Each row of a before or after table is a point. The points were changed in one or more steps. Then noise was added and the rows were shuffled. The steps act on columns, c1 being the first. What was done? A step turns or swaps two columns, mirrors them in a line or flattens them onto one, adds a multiple of one to another, or multiplies or shifts one. Angles are multiples of 10 degrees, from the lower column toward the higher: turns from -170 to 170, lines from 10 to 170 but not 90. Use the fewest steps. Two steps may share a column if one is a turn and the other turns, adds or multiplies; they go together, in the order done. Otherwise the lowest column goes first.

Before (14 x 2):
[[ 32 -30]
 [-98 -24]
 [ 26 -30]
 [-47 -28]
 [ 34 -12]
 [ 23 -36]
 [-70  23]
 [ 30 -37]
 [ 47  12]
 [ 23  61]
 [ 34  66]
 [ 40  43]
 [ 27 -28]
 [-15  17]]
After (14 x 2):
[[-36 -42]
 [ 36   4]
 [ 32 -14]
 [-80 -53]
 [ 42 -29]
 [-19  11]
 [-71   1]
 [ 38 -22]
 [ 16  50]
 [  2  67]
 [ 42  27]
 [ 33 -26]
 [ 13  77]
 [ 42 -16]]
Steps: turn c1 and c2 by 20 degrees

Before (14 x 3):
[[ 84 -48 -46]
 [-50  33 -34]
 [-12  -5 -25]
 [ 28 -13   3]
 [-13 -22 -45]
 [-55  -6 -46]
 [-55  41 -43]
 [-31  10  77]
 [-11  24  -8]
 [-48  12 -25]
 [ 33  14  72]
 [ 14  19 -46]
 [-22  35 -34]
 [-28   7 -25]]
After (14 x 3):
[[  13   37  -57]
 [  16   -9 -113]
 [   1   28  -28]
 [   5  -14   44]
 [  14   -4  -33]
 [ -46   10  107]
 [   3   11  -88]
 [  38  -27  -63]
 [  45   21  -14]
 [ -89   10   16]
 [  79  -49   81]
 [  -2   32  -96]
 [   8   12  -57]
 [   9   46 -111]]
Steps: turn c1 and c3 by 60 degrees; multiply c3 by 1.6

Before (10 x 6):
[[-85  10 -65 -45  30  41]
 [-53 -23 -85 -47  22 -30]
 [-52  -8  42  60 -17 -88]
 [-30 -19 -14  68 -12 -36]
 [-22 -79 -15 -65 -15  23]
 [-78 -89 -45 -26  -4  66]
 [  3  43 -19  27 -28 -53]
 [ 42 -38  18 -39 -34  14]
 [ 33  -9  27  -6  14  16]
 [-27  13 -18 -19 -38 -24]]
After (10 x 6):
[[  34  -11   29  -12   12   13]
 [ -48   56  -23   -3  -26   32]
 [ -26  -32  -80   70   36  -21]
 [  52  -49   13   16  -35   21]
 [-119   -8   41    1  -24   14]
 [   9 -114  -46   20    5 -102]
 [   3   11  -61   52   41  -92]
 [ -23   18  -25   34  -33   -6]
 [  36 -103  -16   52  -14  -32]
 [ -72  -25  -16  -32  -11   -2]]
Steps: turn c1 and c6 by 130 degrees; turn c1 and c4 by 150 degrees; multiply c2 by 1.3; turn c3 and c5 by -10 degrees

Before (10 x 8):
[[  52   37   42   38   25  -21   29   38]
 [   7    9   37   15   64   23  -63   42]
 [  96   23   52  -39   50  -27   24   31]
 [ -88  -18   15   -3   46   78  -11  -42]
 [ -19  -83    2   13   47    5  -31    7]
 [ -24  -24    6   -8  -14   -8  -71   -5]
 [  97   42   11   39   67  -38   34   -7]
 [-115    5  -86  -25   68   98  -18  -13]
 [  40  -17   18    9   27   41  -55  -19]
 [ -14  -29   42   -1   53  -47  -77  -31]]
After (10 x 8):
[[-99 -10 -99 -25 -38  32  18 -13]
 [ -9 -25  -6 -72  61 -23 -20  26]
 [  8  48 -33 -53  61   6 -34  -1]
 [-83 -44 -36 -14  37  27  13  -4]
 [ 50  43  -2  36  52  -7 -31 -26]
 [-22 -19 -41 -24  19   8 -21  74]
 [ 89  18 -52  44  37  -3 -28 -35]
 [ 90  46 -16  10  74 -15  44 -13]
 [ 39 -22 -21 -39  33  17 -23   7]
 [-20 -18  21 -74  -4  -4 -22  26]]
Steps: turn c2 and c8 by -70 degrees; turn c3 and c5 by 60 degrees; turn c4 and c7 by -70 degrees; multiply c6 by 0.4

Before (12 x 9):
[[ 13  70 -28  -8 -29  25 -39 -37  36]
 [ 63 -38 -34 -40 -19 -13  55   6  15]
 [ -6  16 -13  -1 -39  24  51 -15  30]
 [ 66 -34   1 -17  -2   2  29   3   7]
 [ 14  22 -41 -31 -15 -22   2 -44  23]
 [-29 -50 -16  31  57  16  -6  23  73]
 [-11  56  15 -41 -34 -31 -10  11  27]
 [-30 -68 -10  47 -19   9 -13   1  72]
 [-64 -53 -15   0  42  25  20 -19  13]
 [ 57 -29 -40 -48 -56  30  20  24  44]
 [-10  75 -55 -12   9 -40  10  -8 -39]
 [ 12  15 -20 -27 -27   0   0   2 -24]]
After (12 x 9):
[[  37   32   37  -10  -24   25   34   35   -9]
 [ -26  -37   78   83   36   21   23  -51  -17]
 [  90  -47   11 -100   -4   -9  -13   20  -25]
 [ -30  -37   12   -3   -1   18   59  -48  -16]
 [ -24   89   34  -20  -52   19  -37   18  -29]
 [   7   19  -24  -63   -3   -3    1   26  -24]
 [   2   44  -39  -27   -7  -42   14  -10  -51]
 [  12    5   30  -79  -56  -25  -12    1  -48]
 [  63  -30    7  -42    0    3  -27   -4   10]
 [ -13   36   24  -94    0  -31    2   41   15]
 [  53   -7   45 -120    2   30  -28   63  -41]
 [ -27  -67   72  124   -9   10   19   17  -14]]
Steps: turn c1 and c7 by -50 degrees; add 0.7 times c6 to c2; swap c3 and c9; multiply c4 by 2.5; turn c5 and c8 by -70 degrees

Before (14 x 12):
[[-13  11   5  20 -18  19  17 -54  78  18 -24  31]
 [ 12 -10  11 -35  29 -41 -55   6  22  77 -41  -8]
 [-24 -63  19   0  20 -64 -38  32   6 103 -12   6]
 [-27  27  48  52  25 -11  37 -60  24  30 -60  75]
 [ 37   2  37 -43  85   5 -15  18  -2  74  73 -23]
 [-54  57 -16  39   7 -47  10 -65  38  24  -4  50]
 [-35 -19  28 -27  36 -66   9 -37  45  -4 -31  63]
 [-31 -25  34  70 -10 -63  13 -41  68  10 -18  45]
 [ -2 -15 -21 -51  56  29  34  42 -21  67  31 -31]
 [-36  21  24  11 -22  18 -10 -34  19  10   8  89]
 [ 18 -37  15  -5  30 -47 -46  26 -37  25 -15 -38]
 [ 44 -25 -37  -8  77  -4 -32  50   6  58  12  19]
 [-84   3  42  30  61 -11 -26 -24  55   3 -27  30]
 [ 21  39  17 -28  33  -4  11  86  18  53  23  -6]]
After (14 x 12):
[[-19  -1 119  54  21 -23  37 -40  46 -54 -61  73]
 [-55  21 108  30  53 -29 -23  -7  77 -21 -28  29]
 [-29 -23  72 -27  11 -74  10  -1  66 -37 -32  62]
 [ 24  -4  39  -8  14 -55 -47 -22 -17  28 -16 -38]
 [-44  29  58   8 -17  20  -8 -16  38 -33   6  89]
 [ 27 -38 -52 -51  63   9  37 -57   0  55  31 -32]
 [ 35  30  43 -29  29 -16   8 -39  41  92  23  -8]
 [-56  47 -40  38  -8 -46  10 -33  58 -63  -2  52]
 [ 21  28  26 -36  14 -42 -52 -74  43  18 -38  -8]
 [ 78  -4 -94  -7  73 -29 -34 -46  24  58  11  21]
 [-27 -38  49  -2  -6 -67 -39 -96  27  50 -13   5]
 [ 80  14  92 -44  81 -27 -17 -71  19  29  72 -22]
 [-19   2  11  18  -9  25  15 -23 100 -49 -25  29]
 [-42 -33  87  69 -35 -54  16 -16  90 -39 -20  44]]
Steps: turn c5 and c6 by -20 degrees; add 0.5 times c5 to c1; add -0.7 times c7 to c2; multiply c3 by 2.5; turn c8 and c10 by 80 degrees; shift c9 by 20

Before (13 x 14):
[[  26   -9  -13  -36  -23   49   89  -31   23   -5  -22    3  -39  -37]
 [  62    3   40   -8  -46  -14   33  -68   35   57  -41  -51   13   -2]
 [ -30   62   11   25   14   82  -39   13  -67   59   11  -18    1  -25]
 [   5  -21  -12  -35   32   45   -2  -50  -21  -35   52  -12  -20  -73]
 [   7  -38    0  -35  -38  -11    4  121  -25  -64  -46 -104    8   -8]
 [ -14    2   -6  -53   29  -13   -3  -75   98  -18  -26   -2  -70  -64]
 [  -2  -38  -32  -74  -56   -9   -1   28   57  -59   38  -32   -7    9]
 [   0   28   17  -66   14   36   21  -61    5  -27   32   -4   73    6]
 [  43   40  -12   12   68   19  -69   37  -16   13   21   22   25  -14]
 [  -4   35   26   19  -56   39   37  -10  -42  -55   30   57  -15  -34]
 [   7  -20  -54  -26   24  -38  -30   -3    0   36  -46   47    9  -61]
 [ -14   -6   32  -23    5   -2   11   10  -21   -2   26   12  -18   31]
 [ -24   59  -78   49   61   44   88  -67  -32  -77   93  -45  -26 -101]]
After (13 x 14):
[[  10   14  -20   -7  -20   15   87   -8  -33  -22  -19   22  -45  -32]
 [  -9   -9  -61   35    8   15   21   92   -1   19   47  -15  -14    3]
 [   8   30   17    0   53  -19  -29   11   -6  -28  -43   13   18  -62]
 [ -71   23  -40  -25   18  -11   -5   -1  -65  -36  -15  -22  -96  -65]
 [  45    6   19  -11   55    6  -68   -5  -12    9   40  -40   45  -14]
 [  28   36  -38  -29  -67   -6   34   46  -65  -69  -25    1   -8    4]
 [   3  -33   84  -71   12   18   88   25   38   37  104  -73  -94  -99]
 [   5  -20  -40   21    8   -3    9  -22   25    5    5    1    0   34]
 [  19  -58  -25  -38    4   19   -4   24   14    8   12  -32  -64  -64]
 [  23   36   13  -46   -7   35  -39   -6   76  -51   48  -25   37  -23]
 [  20   11  -33   12 -105   -6    3  -71   13  105  -62  -35   57  -10]
 [ -40  -53  -38   79  -61  -10    2  -21  -41   55   -3   25  -19   10]
 [  29    1   -4  -66    4   13   40   -6   36   36   41   74  -46  -35]]
Steps: mirror c1 and c9 in the line at 160 degrees; turn c2 and c11 by 50 degrees; turn c3 and c4 by -130 degrees; add 1 times c14 to c4; turn c5 and c12 by -50 degrees; multiply c6 by 0.4; turn c8 and c13 by -130 degrees; turn c10 and c13 by 150 degrees

Before (10 x 20):
[[ 28  -7  10  13   2   4   2 -70  49   0   5 -44 -23 -12 -47   1   6  46
  -21  48]
 [-79 -68 -34  56  28  30 -33  40  54 -17  49  29  15  46 -27   9 -38 -60
   -7  50]
 [-65  22  45  58 -38   5 -50  53  72  -5  32  19 -43 -42 -13 -17  66  -8
  -42 -35]
 [ 17  14 -19 -40 -49  59 -15 -64   6  -5 -18 -82  19  30  38  63  -9  41
   55 -28]
 [ 18 -79   2 -44  25  22 -35  52  46   2  44 -16  55 -32  -3 -51  59  23
   25  51]
 [-69  -1  37 -31 -58 -48 -31 -54 -25 -12  10 -68  35  29  60 -55  45 -24
   27  62]
 [-18  15 -35  17  23  45 -53  18  25  51  12 -14  21  10  32   6  65  23
  -55  59]
 [-83  30 -46 -47  34  39 -34  30   5  -8  17 -29 -26 -45  58  22  65 -32
   11 -34]
 [ -3  -8  35 -23   8 -31  36  15  -1  61 -61 -13 -62 -51  -3  33  74  17
   21  66]
 [-17  -6 -22 -20   6 -31 -31 -25  23  43 -59  -3 -64 -30  -2 -16 -35 -45
   22 -36]]
After (10 x 20):
[[ -72    1   34  -29  -58  -49   19   -5  -19  -11   -6  -38   36  -29
    92   72   46  -42   33    3]
 [ -66   22   42   67  -42    0   -4    4   80   -4  -49  -20  -48   21
   -27   -9   62  -22  -44  -92]
 [  28   -6   12    9   -3    3   57   -4   44    2   -4    4  -28    9
   -77   40    5   97  -22   -8]
 [ -15   13  -33   18   24   51    3    1   22   52  -10    3   25  -12
    51   10   63   46  -52  -10]
 [  -5   -4   36  -22    4  -33   90   -1    0   66   52   36  -63   72
     1    5   75   33   15    6]
 [  25  -77   11  -44   30   17   22   -3   43    7  -61  -50   55   13
    -6   29   55   48   23  -11]
 [ -18   -3  -26  -23    8  -24   21   -1   19   39   59  -15  -65   58
    -5    5  -36  -87   18  -96]
 [ -84   26  -44  -46   33   37   21    1   10   -5  -33   23  -26   29
   100   27   73  -69   12  -83]
 [ -78  -68  -39   54   27   29   13    5   54  -14  -47   11   11  -61
   -46  -28  -46 -112  -11   -5]
 [  16   16  -21  -41  -56   57   27   -3    3   -7   25   72   18  -16
    63   66   -9   78   57  -86]]
Steps: shift c7 by 50; multiply c8 by 0; multiply c11 by 1.3; turn c11 and c14 by -160 degrees; turn c12 and c16 by -100 degrees; multiply c15 by 1.6; multiply c18 by 2; shift c20 by -60

Before (8 x 24):
[[  12   35   48   -9  -22   33   83  -45  -18  -14  -21   33    1   27
   -36  -14  -66  -25    4   17   33  -27  -47   50]
 [   1   22  -25   47   -1  -29  -51  -22  -19  -19   29   11   -3   26
    29  -27   13  -25  -28  -23  -36   23   -5   53]
 [ -37   19   91  -16    1   -4  -52  -48  -32   -7  -11  -15   -1  -23
   -24  -21   16  -43   21  -44  -14   37  -37   17]
 [ -25   41  -47  -13  -21   44   -8    6   15   10    1   28  -14   50
    24  -27   19   14  -37  -41  -40 -119  -46   23]
 [  22  -12    9  -16   25  -18   -6  -61   -2   -5   23   30   -9  -66
    35  -19  -24  -17  -37  -46  -28   41  -36   11]
 [  14   24  -44  -11  -15   14  -20  -59  -51   25   26  -47  -17  -12
   -36  -34    1   12  -29   17  -29   42  -33   12]
 [ -26   31  -25    1   -6    8  -39  121  -25   79   24   48  -24   39
     7  -12   19   14  -31  -14   69  -27    6   29]
 [ -10    5   11   -4  -17  -42  -37   -6  -40  -12  -29  -33  -25    9
    19  -41   21   13   23   95  -23   39  -57   41]]
After (8 x 24):
[[   8   -9  -43   -4    1  -53  -20  -58   12   26    2  -47  -16  -11
    99  -34  -11   13  -31   31  -27  -47  -32   13]
 [  22  -41   47   61    8  -32   83  -46  -20  -14   26   34    0   27
   103  -15  -32  -24    6   -7   35   13  -48   51]
 [  12   25    9   16  -11    5   -5  -62   18   -4  -53   32   -9  -66
  -102  -20  -24  -16  -35   -5  -29  -33  -38   10]
 [ -37    8   12  -21   23  -15  -38   -5   57  -15   97  -31  -25    9
   -28  -42    5   11   24   23  -25  -38  -58   39]
 [  -3  -79  -48  -22   29   -9   -6    8  -46    8  -36   29  -15   50
   -37  -28   -6   13  -37  -19  -39  100  -46   23]
 [ -45   -3   89  -22   -7  -26  -51  -47   17   -7  -32  -14    0  -24
    57  -19  -12  -44   22  -32  -14  -40  -38   20]
 [ -16  -14  -26    6   10   -2  -53  -23   35  -18  -34   10   -5   25
   -68  -27   49  -27  -29   16  -36  -28   -5   52]
 [ -28  -38  -25  -17    8  -24  -40  121    5   79  -24   49  -25   40
   -10  -13    7   13  -31   13   70   14    5   29]]
Steps: turn c6 and c9 by -120 degrees; add -0.5 times c9 to c1; turn c2 and c22 by -160 degrees; turn c4 and c17 by 70 degrees; turn c5 and c15 by -160 degrees; multiply c15 by 2.5; mirror c11 and c20 in the line at 60 degrees

Before (9 x 32):
[[-19 -12  -3  20  28 -34  -5  10  -3  22 -10  -1  50  -1  54   5   5   9
   17 -18 -25   8 -11  26  -9 -20 -13 -29 -35 -17 -13 -33]
 [-24  -2  23  14  31 -19   2 -12 -15  -4 -26  40  58   6  45  43 -34  10
    4 -11  12  13  35  25 -10 -34   5   9  -9  -9 -44 -45]
 [ -2  -7  26   4   0  -4   9 -50 -17 -11  12  -7 -16  27 -13 -14 -39  24
    7  37  10  24  36  32 -29   8 -18  59 -10  16  28  29]
 [-30  -7  23 -12   3   4  56   8  54   4  -4 -34  -5 -45   0 -50  27  24
  -27  21   5 -19 -39 -17  22  17  35  19   9   1   4  17]
 [-14 -12  28 -22  13  12   1 -27 -28  14  -1 -38   1   9  -6  -2 -22  -5
    4  16  22   7  59 -11 -55   8   0  50 -13  26  43  50]
 [-19   7  23   3  27 -30 -20   0  -5  22  -1  13  47  19  37  -3  -4  -1
  -24 -15 -20  36  23  23  -6 -39 -33   3 -22  -2 -47  -9]
 [-13 -18 -10  15 -18   7  40  12  21  27   1  -8 -27 -52  -6 -32  27  12
  -12 -25   7   5  13 -26  25  10  42   4  10   1   8  -7]
 [-20  -3  -9  26 -23  20  43  19  43  20  17 -19  14 -40 -13 -15  35 -20
  -12  17  23 -17   9   0  13  23  23 -25 -13  -2  15  17]
 [-33  21  -3  -9 -10 -19  16 -12  27  -1   4   8 -26 -45 -41 -36  41  -6
    9 -35  14 -25 -22   8  19  17  10 -13  22   9  10   5]]
After (9 x 32):
[[  15  -17   41    4  -19    6  -28    8   18   28    2   11  -24  -51
     3  -29   27   -9  -15  -25    5    1   -7  -23   24  -12   43    7
   -14   -1    7  -10]
 [  -1   21   15   25  -11  -18  -16  -13   27   -3    3  -21  -25  -50
   -23  -33   38  -35   11  -34   15  -25    8    7   18  -38   10  -13
     4    7   10    1]
 [  26   -7   -7  -12    1   -4  -68  -51  -15  -13   12   36  -17   27
    -6  -14  -40    2    6   39   13   24   -3   31  -31  -14  -18   59
     0   17   26   25]
 [  12   -5  -12  -13   34  -19  -50  -10  -15   -5  -23   37   57    9
    14   42  -31  -25    4  -10   12   14   42   26  -10   55    6    9
    -8   -8  -45  -45]
 [   1    6  -28  -20   30  -29  -26   -1   -8   22   -1   22   46   17
     1   -2   -2  -16  -25  -12  -20   40   15   19   -5   53  -34    4
     5   -1  -49   -9]
 [  29   -7   34   11    3    2 -121   10   54    5   -7  -41   -4  -46
    11  -51   26  -26  -28   21    6  -21  -33  -17   21  -14   36   20
     8    0    4   17]
 [  10  -11   -3  -41   28  -30   12    8   -3   24  -11  -11   47   -2
    26    4    3  -14   18  -20  -25    7   -1   28   -8   51  -13  -30
    -6  -20  -11  -31]
 [ -19   -5   42  -22  -23   19  -32   20   42   22   16    6   14  -39
     4  -17   36  -25  -10   18   26  -17  -19    1   14  -25   22  -24
   -17   -4   16   16]
 [  -1  -15  -12   -4   14   12  -65  -26  -29   15   -3   58    0    7
    -3   -4  -23  -13    6   17   25    6  -38  -13  -56  -10    1   49
    28   26   40   51]]
Steps: mirror c1 and c18 in the line at 50 degrees; turn c3 and c7 by -120 degrees; multiply c7 by 2.5; turn c4 and c29 by -110 degrees; swap c12 and c23; mirror c15 and c26 in the line at 20 degrees
